Each row of a before or after table is a point. The points were changed in one or more steps. Then noise was added and the rows were shuffled. The steps act on how far a point lies along the listed directions, d1 being the first. Name the steps. A step turns or swaps two directions, mirrors them in a line or flattens them onto one, adds a multiple of one to another, or multiplies one. Angles are multiples of 10 degrees, from the lower direction toward the higher: turns from -170 to 170, lines from 10 to 170 but not 90. Use the fewest steps. Two steps may share a direction if one is a turn and the other turns, adds or multiplies; they go together, in the order done. Otherwise the lowest direction goes first.

Directions:
(1): [ 13 -47]
(2): [-47 -13]
Before, 11 rows:
[[ 28 -14]
 [ 12 -11]
 [-14  23]
 [  5 -42]
 [ 46  10]
 [ 60  25]
 [ 40  56]
 [-55  16]
 [ 18 -64]
 [ 29  42]
 [  5  26]]
After, 11 rows:
[[-70  -8]
 [ 13 -63]
 [ 22  -5]
 [ 45 -52]
 [ 33 -41]
 [ 23  50]
 [ -2 -47]
 [-19 -27]
 [-12 -14]
 [-40   3]
 [ 29   9]]
Steps: turn d1 and d2 by 100 degrees

Directions:
(1): [ 66 -13  10  -1]
(2): [-14 -36  37 -43]
(3): [ -8 -56 -20  33]
(4): [-6  7 53 42]
Before:
[[ 23 -32 -22   8]
 [  7  -7  19  -2]
 [-29   9  42 -18]
 [ 17   0  19 -39]
 [-29   8   8  -8]
 [-16 -11  36  -9]
 [  2  -9  29 -15]
 [  7  17  32   1]
 [ -2  33 -86  32]]
After:
[[ 23  26  29  12]
 [-29  12   9   0]
 [  7  -7  19   0]
 [-14  -3  39   3]
 [  6   4  26 -25]
 [  4   2  32   6]
 [ -6   9 -96 -17]
 [-28  15  44  -8]
 [ 25 -22 -20  25]]
Steps: swap d2 and d4

Directions:
(1): [ 22  63 -34  42  13 -21 -31 -30  27]
(2): [-33 -42  24  53 -13   8   0 -23  59]
(3): [-11  17   3 -32 -79   7 -12 -53  -6]
(4): [-64  19  -7  42  -4  23 -21  13 -56]
(5): [ 36  -4 -37  15 -22  81   4  22  12]
(6): [-56  10 -60 -34   6  -4  31  11  38]
Before, 9 rows:
[[-28  26 -43 -60 -12 -44  26 -12  -6]
 [-20  87 -53 -11 -17 -95 -44 -53  -5]
 [ 29  22 -51 -39  43  32   8  33 -13]
 [  6 -24  23 -69   1 -31  13  -8  11]
 [ 13 -13  31 -52 -37   9  11 -15  -9]
 [-23 -23  22 -20  -1 -12  23  -5 -23]
 [ 62 -13  22 -31  27 -30  41  10 -50]
 [ 27  45 -39  30  24 -50 -13 -55  30]
 [ 18 -14   4 -19  18  -5  16  19   3]]
After:
[[ 93  80 -81   7  28 -31 -34   9   6]
 [  8 -12  -9  19 -19  60  29  23 -74]
 [ 40 -42   2  18  12  68   3  15  29]
 [ 90  14 -14 -24 -23   5   1 -14  -4]
 [ 44  32 -30  52  65 -28 -14  -6 -13]
 [  1   0   0 -39 -22   4  19 -11 -30]
 [  9 -19  19   1  -5  19   3  15 -21]
 [ 32   6  30 -26 -27  20 -26  -9 -52]
 [ -6  20  16  -9 -53  29 -18 -29 -24]]
Steps: turn d1 and d3 by -40 degrees; turn d2 and d5 by -80 degrees; turn d4 and d6 by 110 degrees

Directions:
(1): [ 54 -25  39 -12 -45 -22 -31 -36 -19  61  44  -3   6 -19]
(2): [ 10  43 -19 -18  47  34 -52 -12   5  13  -4 -28 -18 -80]
(3): [ -5 -16  19 -26   6 -28   7 -62  89 -23  -4  -7 -42   2]
(4): [-34  13  18  65 -68  27  26 -23  10  -9 -14 -36   8 -47]
(5): [ 13 -29 -23 -27 -22 -44 -30  -8 -17 -24 -78 -44  42  -8]
Before, 13 rows:
[[  7  20 -18 -58  48 -16 -19 -35  57 -16 -18  -9 -38 -29]
 [-20  23 -27   2  33  31   2  29 -10 -12  -8   1  -2  -8]
 [ 24 -34  19 -37 -18 -28 -16 -37   8  19  20   3   6   0]
 [ 10  -2  -9 -11 -23 -31 -24 -18 -11  -1 -22 -23  11   7]
 [  1  23  -1   6   0  10 -19  -4  -8   7  -6 -10  -5 -56]
 [-48  35 -30  33  32  23  17  33 -10 -31 -32 -16  11 -26]
 [-18  17 -30   5  28  27 -17  15 -18 -22 -23 -13   2 -18]
 [-14   9  13  15 -29   3  -3 -10   2   9 -10 -20  13 -31]
 [ 10  -6   9 -12  16  -1 -16 -31  22  12   1  -1  -6 -12]
 [-15  32   6  22 -23  21  10  -5   4  -5  10 -14   1 -32]
 [ -1  10  -5   1   6  20 -28  10 -16   3  -1   1   4 -25]
 [-30  16  -8   3  15  20  -2  -4  21 -18 -13  -5 -14 -23]
 [-34  -6   7  31 -57  -2  23 -29  23 -25 -43 -42  21 -21]]
After:
[[  7   8  -9 -13  24  14 -32  14 -14   2   2  10  -2 -13]
 [ 29 -12 -21 -44  18 -15 -39   6 -26  11 -17 -11  15  -6]
 [ -9   0   4  10 -28   6 -20 -19   1   1 -25 -30  13 -45]
 [-12  24  -3 -19  -1  -2  -5 -57  66 -17 -30 -37 -32 -62]
 [-14   8  11  14   6  20   3 -28  30   3   2  -6 -13 -21]
 [ 12  -5 -28 -27  26   0 -41   4 -26  -9 -25 -17  11 -13]
 [ -9  30   9  33 -46  20   3   0 -24   5   5 -25  21 -45]
 [-31  29 -20  13  11   6  10   6   9 -24 -10   0 -13  20]
 [ -6  30  -5  11   8  21 -13   9 -14   5  -4  -5  -6 -54]
 [-35  27   7  41 -27  29  14  11 -10   2  -7 -14  16 -36]
 [-69  20   4  95 -90  44  50  -2 -11 -28 -46 -53  40 -48]
 [-37   5  12   5  13  21  31 -14  40 -15  32  22 -23   8]
 [ 12  -5 -23  -6  -3 -26 -31  11 -47   5 -45 -37  46 -38]]
Steps: mirror d1 and d5 in the line at 130 degrees; turn d3 and d4 by 40 degrees; multiply d4 by 2

Directions:
(1): [-22  20 -32  32  -5   7 -55  39  -8 -15  -3 -24  23  83 -49  70  13 -11
  -7  -3]
(2): [ -6  19   2  21  -4  44  46 -59  76   4  54 -19  18  -2  12  58  15   0
  28 -36]
Before:
[[ -3   3   1   4   1   5  13  -6  11  -1  10  -4   4  -1   2   1   0   0
   -1  -8]
 [ -1  -9   5  -2   5  -1   1   5  -8  -1 -14  -3   3  -3  -6  -9   2   2
   -3  -4]
 [ 11  -4  13 -11   7   6  32 -24  20   3   2  13  -8 -31  19 -12  -1   6
   14 -11]
 [  4   1  -5   0   0   4   2   2   4  -2  -3  -4   0   0  -4   1   5   0
    0   1]
 [ -5  -1  -6  -5  -1 -14 -26  21 -26  -5 -16  -1  -2  20 -29   0  -3  -6
   -7  12]
 [  1  -6   4  -4  -2 -11 -10   5 -12   7  -7   3   2 -10   9 -16  -2   0
   -7  10]
 [  6  -3   4 -15  -2  -5   5 -11  -3   2   3   2   2 -16  11 -19   2   8
    5   4]
 [  0   6 -15   9   3  -7 -20  23 -26  -7 -19  -2  10  22 -18   6   2  -9
   -3  10]
 [  2   3  -1  -4   1  -6   3   1 -20   1  -9   3  -3  -1  -1 -14  -3   3
   -4  -4]
 [ -9   9  -5  15 -11  24   5 -16  33  -8  20 -14   4  21 -11  41  16  -5
   10 -12]]
After (10 x 20):
[[  3   4  -6   1   0   7   0   2   4  -3  -4  -5   1   5  -5   5   4   1
    1   1]
 [  1 -10   5  -3   8  -4   0   7 -11   0 -17  -2   1  -9  -4 -16   1   2
   -3  -3]
 [-21  24 -19  36 -16  39  -9  -9  48 -14  29 -30  21  62 -33  90  27 -11
   14 -21]
 [-11  15 -32  24  -1 -11 -58  54 -42 -16 -26 -11  19  69 -48  38   8 -18
  -11  12]
 [  6   0   4  -9   2  -9   5   1 -25   1 -14   6  -8 -10   2 -28  -3   3
   -6  -1]
 [  5 -12  11 -14  -2 -14  -3   5 -18  10 -13   7  -3 -25  17 -34  -7   0
  -11  16]
 [ 29 -19  39 -33  12   6  80 -61  35  19  10  32 -23 -95  57 -59  -9  14
   23 -15]
 [-16   6 -22   6  -1 -18 -60  49 -45 -13 -25  -8   5  60 -56  24   0 -10
  -15  16]
 [  0   1   4   4   0   8  20 -16  16   1  13  -4   4  -7   6   2   0   1
    0 -10]
 [ 17 -13  15 -29  -1  -8  27 -24  -2   8   6  11  -8 -51  30 -51  -6  13
    8   8]]
Steps: multiply d1 by 3; multiply d2 by 1.6
